Each wall is flat, endless, passes through zero and stands at right angles to its row. A trip goes straight from one point to another. Which walls does it cross, in order?

Walls:
(1): [-0.20  1.92 -0.04]
(2): [ 3.88 -2.64  0.99]
(3): [ 0.18  1.25 -1.03]
(4): [-0.95 -0.29  0.78]
(5): [ 2.45 -2.81 -0.01]
Trips:
[-0.36 -1.38 -2.64] to [-0.25  3.97 -0.08] => 5, 1
[ 1.24 -0.93  0.10] to [-0.17 -0.29 -2.55] => 3, 2
[-1.24 -1.84 -2.78] to [-1.79 -1.99  0.21] => 3, 4

Walls:
(1): [ 1.70  1.11 -4.62  0.03 -3.13 -3.43  1.74  3.04  3.15 -0.02  2.72]
(2): [ 0.57  0.55 -1.98 -0.58 -2.36 -1.64 -2.46 -4.81  1.74 -2.11  1.43]
(3): [ 0.20 -0.29 -0.43 -2.74 -2.35  1.26  3.84  1.56  2.89  1.47  1.31]
(4): [ 3.98 -0.89 -2.55 -1.67 -0.64  1.93 -1.00  1.87  0.26 -1.46  0.73]
(5): [-0.21 -3.94 -0.53  1.28 -0.26  0.25  0.67 -0.65 -2.28 -2.79 -0.71]
(6): [ 1.51  2.82 -1.13 -0.22 -3.35 -2.83 -0.36  0.67  1.72  0.27  2.43]
(7): [-2.33  2.64 -0.99  0.72  1.77 -0.84 -2.89 -3.33  1.58  3.69  0.35]
Trips:
[ 1.49  1.64  1.09 -2.34 -1.53  2.87  3.89  1.27 -0.46  0.33  1.85] to [ 1.77 -2.11  0.18  0.85 -1.32 -1.89 -0.02 -0.16 -0.33 -0.13  0.80] => 5, 2, 3
[ 1.15  0.99 -2.36  3.61 -1.17  1.84  0.60 -0.32  1.48 -1.01  0.47] to [-0.67 -0.81 -2.65  0.01 -0.01  0.21  2.26 -0.56 -0.14 -2.50  2.08] => none
[ 0.47 -0.75  1.58 -3.01  1.19 -1.87  1.06  0.42  2.05  0.58  1.21] to [-1.64  0.85  2.22 -0.79  2.70 -0.24 -3.52 -1.32 -0.26  0.60 -0.56] => 7, 1, 6, 3, 2
[ 0.20  0.28 -0.68  3.45 -1.25 -1.39  0.38 -0.72 -1.79 -2.26 -0.10] to [ 3.21 -0.85  4.01  0.23 -0.26 -1.22  1.87 -2.02  1.73  1.53  2.73] => 3, 5
